Every row gives one point. The last column is the point's height on a tilted bowl or saddle (a function of degree 2), plus a little noise. Count its main directions that bend up, bend down and stay straight.
In the rows, 100 means zero.

Points (16 x 4):
array([[118, 152,  69,  64],
       [ 63,  92,  82,  85],
       [150,  97,  92, 111],
       [ 51, 118,  59,  66],
       [133,  80,  45, 121],
       [124, 186,  77,  37],
       [137,  81, 142, 117],
       [102, 100,  99,  98],
       [ 78,  74, 102, 101],
       [ 86, 103,  90,  90],
       [111, 110,  79,  98],
       [134,  87,  99, 119],
       [148,  95,  78, 111],
       [ 70,  99, 140,  49],
       [105, 133, 112,  69],
       [ 56, 105, 106,  54]])
Directions: 0 up, 1 down, 2 straight

Points (16 x 4):
array([[128, 186, 140,  34],
       [105, 100, 124,  93],
       [124,  74,  95,  75],
       [ 66,  97, 115, 101],
       [ 96, 112,  86,  87],
       [151, 129, 123,  61],
       [ 43,  98,  80,  88],
       [ 55, 114, 133, 100],
       [ 89,  65,  80,  78],
       [147, 115, 140,  65],
       [142,  75,  79,  55],
       [138, 147, 123,  62],
       [115, 106, 135,  88],
       [129, 108,  70,  62],
       [105, 111, 109,  92],
       [ 89, 123,  87,  87]])
Directions: 0 up, 3 down, 0 straight

Points (24 x 5):
array([[133,  97, 141, 151, 148],
       [ 68,  84, 129,  72,  50],
       [104,  98, 122, 106,  89],
       [134,  75, 150, 116, 106],
       [ 65,  76, 115, 128, 123],
       [ 51, 108, 128,  97,  89],
       [ 44,  80, 132,  73,  56],
       [134, 114,  73, 122,  66],
       [ 70,  78,  77, 123,  94],
       [ 73,  67, 141,  79,  55],
       [109, 118, 105, 104,  92],
       [ 73,  27,  46,  83, 129],
       [103,  68, 118, 140, 118],
       [ 85, 115,  88,  96,  76],
       [109, 126, 141,  89, 116],
       [117,  73,  66,  73,  54],
       [ 89,  96, 144, 125, 122],
       [112, 119,  97,  96,  88],
       [114,  40, 124, 125, 113],
       [ 94,  71,  72,  62,  55],
       [172,  87, 108, 120,  89],
       [ 24,  72,  86, 121, 149],
       [101, 123, 130, 107, 113],
       [ 74,  75,  86, 155, 119]])
Directions: 2 up, 1 down, 1 straight
